Each row is a point. Each copy is the shape, with its points in the same order, stretched, turned, moved and blurred by noise. Some copies are also mirrored. Which?
In the rows, 128 means zero.

Shape (7 x 2)
[[158  76]
 [133  75]
 [125 142]
 [168  98]
 [151 114]
 [165 184]
 [137 173]]
Copy 1 (7 x 2)
[[215 106]
 [205 140]
 [124 128]
 [183  96]
 [160 107]
 [ 66  66]
 [ 82  99]]
Copy 1 is: mirrored
Copy 2 (7 x 2)
[[ 79  99]
 [ 79 140]
 [135 137]
 [ 95  79]
 [115  94]
 [170  68]
 [157 108]]
Copy 2 is: only turned
Copy 3 (7 x 2)
[[160  91]
 [175 107]
 [117 157]
 [124 102]
 [126 120]
 [ 46 149]
 [ 83 164]]
Copy 3 is: mirrored
Copy 4 (7 x 2)
[[ 77 160]
 [ 74 127]
 [138 131]
 [103 167]
 [113 154]
 [187 179]
 [172 141]]
Copy 4 is: mirrored

Shape (8 x 3)
[[149  93 153]
 [197 106 122]
 [139 120 156]
 [118 130 137]
 [ 87 146 181]
 [177  42 121]
 [116 158 149]
 [100 146 137]]
Copy 1 (8 x 3)
[[147  83 191]
 [174  36 164]
 [146 116 161]
 [112 125 143]
 [118 185 140]
 [130  19 242]
 [130 144 116]
 [104 151 122]]
Copy 1 is: only turned
Copy 2 (8 x 3)
[[105  99  96]
 [ 92  71 137]
 [106 123 108]
 [131 136 108]
 [122 182  87]
 [113  31 100]
 [122 162 114]
 [145 153 115]]
Copy 2 is: only turned

Shape (6 x 3)
[[159  76 157]
 [172 124  70]
 [106  97 176]
 [113 156 164]
 [175 110 132]
 [ 83 183 126]]
Copy 1 (6 x 3)
[[ 88  71 122]
 [ 98 193 141]
 [132  62 133]
 [161 134 104]
 [ 97 132 109]
 [189 183 137]]
Copy 1 is: only turned
Copy 2 (6 x 3)
[[173 152 101]
 [ 48 104  81]
 [172 190 157]
 [151 153 182]
 [145 125 100]
 [ 87 141 198]]
Copy 2 is: mirrored
Copy 3 (6 x 3)
[[ 96  50 139]
 [156 112  97]
 [ 58  81 145]
 [ 91 131 156]
 [124  85 131]
 [ 92 175 142]]
Copy 3 is: only turned
Copy 4 (6 x 3)
[[168  54 120]
 [ 72  86 126]
 [195  93 137]
 [165 145 117]
 [131  80 107]
 [127 177 138]]
Copy 4 is: only turned

Shape (7 x 4)
[[131 146 150 126]
 [ 98 104 181 134]
 [145 107 177 110]
 [154 125 159 210]
 [182  89 105 135]
 [130 165  25 123]
 [158 128 149 163]]
Copy 1 (7 x 4)
[[140 123 111 132]
 [149 169 148 162]
 [148 165 109 137]
 [102 160 106 217]
 [ 90 157 101 111]
 [ 81  61 120  50]
 [101 149 100 152]]
Copy 1 is: mirrored
Copy 2 (7 x 4)
[[148 154 120 112]
 [110 115 163  87]
 [108 166 128  66]
 [133  96 102  66]
 [ 65 174  67  98]
 [123 171  59 233]
 [128 137  98  82]]
Copy 2 is: only turned
Copy 3 (7 x 4)
[[122 111 146 100]
 [115  50 127  94]
 [153  92 169 103]
 [ 67  58 128 183]
 [173 132 154 192]
 [146 195  99 143]
 [111  97 149 154]]
Copy 3 is: only turned

Shape (10 x 4)
[[200 124 134 145]
 [109 182 150  91]
 [102 136  64  89]
 [ 80 164 104 103]
 [ 84 140 144 105]
 [162 120 108 170]
 [159 150 142 157]
 [187 108 147 166]
 [ 96 115  90  82]
 [112 125 102 107]]
Copy 1 (10 x 4)
[[149 142  77 132]
 [ 43 104 151  48]
 [182  80 156  81]
 [103 115 175  77]
 [ 68 108 165  96]
 [165 166  96 163]
 [101 161 107 134]
 [132 158  77 168]
 [158  60 153  88]
 [141 101 143 102]]
Copy 1 is: mirrored
Copy 2 (10 x 4)
[[ 86 185  96 152]
 [165  98 195 167]
 [122  42 125 122]
 [162  59 169 114]
 [190  95 154 127]
 [103 156  96  98]
 [118 162 137 128]
 [107 201  85 138]
 [150  54 108 135]
 [143  83 119 123]]
Copy 2 is: mirrored
Copy 3 (10 x 4)
[[ 83  84 133 188]
 [108 176 170  54]
 [ 96 187  69  56]
 [118 166 108  32]
 [153 158 137  69]
 [102  55  91 155]
 [101  71 137 135]
 [112  53 128 200]
 [124 196  87  79]
 [120 156  97  93]]
Copy 3 is: only turned
Copy 4 (10 x 4)
[[156 133  65 125]
 [103 104 132 173]
 [155 133 205 191]
 [106 130 185 169]
 [105 118 160 145]
 [151 159 106 126]
 [123 147  91 130]
 [154 147  78 103]
 [153 119 195 168]
 [145 124 163 154]]
Copy 4 is: only turned

Shape (12 x 6)
[[123 119 154 106 114 132]
 [143 118 158 146  86 107]
 [144 106 128 134 154 107]
 [128 143 152 108 163 170]
 [193 160 151 118 148 121]
 [106 149 141 153 166 200]
 [120 107   7 101 129  95]
 [120 123 148 153 138 174]
 [158  84 124  97 116 123]
 [120 157 126 157 107 169]
 [112 160  41 147 138 146]
 [145 157 154 105 136 100]]
Copy 1 (12 x 6)
[[136 110  89 131 161 140]
 [141 144 101 168 115 154]
 [112 146 149 162 151 162]
 [110 149  80  97 195 125]
 [ 87 212  88 111 100 192]
 [114 162  97 111 215  69]
 [168  66 225  88  93 169]
 [139 157  95 131 205  99]
 [160 126 106 123 162 186]
 [134 149  89 111 132  93]
 [136 119 186  78  97  99]
 [ 84 136 111 130 109 165]]
Copy 1 is: only turned
Copy 2 (12 x 6)
[[136 131 139 119 147 143]
 [142 173 128 126 109 148]
 [165 161 143 137 132 108]
 [103 138 158 114 146 105]
 [150 177 149  90  80  93]
 [ 64 149 158 132 146 108]
 [134  95  70 209 127  97]
 [ 95 168 137 136 148 114]
 [166 160 102 133 157 107]
 [ 63 158 119 142 114 127]
 [ 73 121 101 195  97  97]
 [149 132 173  99  91 137]]
Copy 2 is: only turned
Copy 3 (12 x 6)
[[145 149 131 106 108 133]
 [111 159 122 138 101 103]
 [163 116 108 142 141 122]
 [184 117 178  99 121 141]
 [155 108 141 149  84 131]
 [169 103 217 109 150 111]
 [137 152  87 165 182 182]
 [161 127 174 116 139  96]
 [162 156  99 144 116 130]
 [123 140 192 126 132 122]
 [133 132 171 162 175 159]
 [147 120 114 125  96 149]]
Copy 3 is: mirrored
Copy 4 (12 x 6)
[[123 164 122  99 143 118]
 [144 159 106 109 157 150]
 [163 128 158 107 142 124]
 [129 140 134  88 107 102]
 [179 162 106  76  65 163]
 [112 101 134 116 126  81]
 [121 205 183 219 159 108]
 [130 115 125 120 144  98]
 [159 192 138 117 141 110]
 [116 139 104 151 133 106]
 [116 154 146 212 140 104]
 [150 157 141  80 108 157]]
Copy 4 is: mirrored
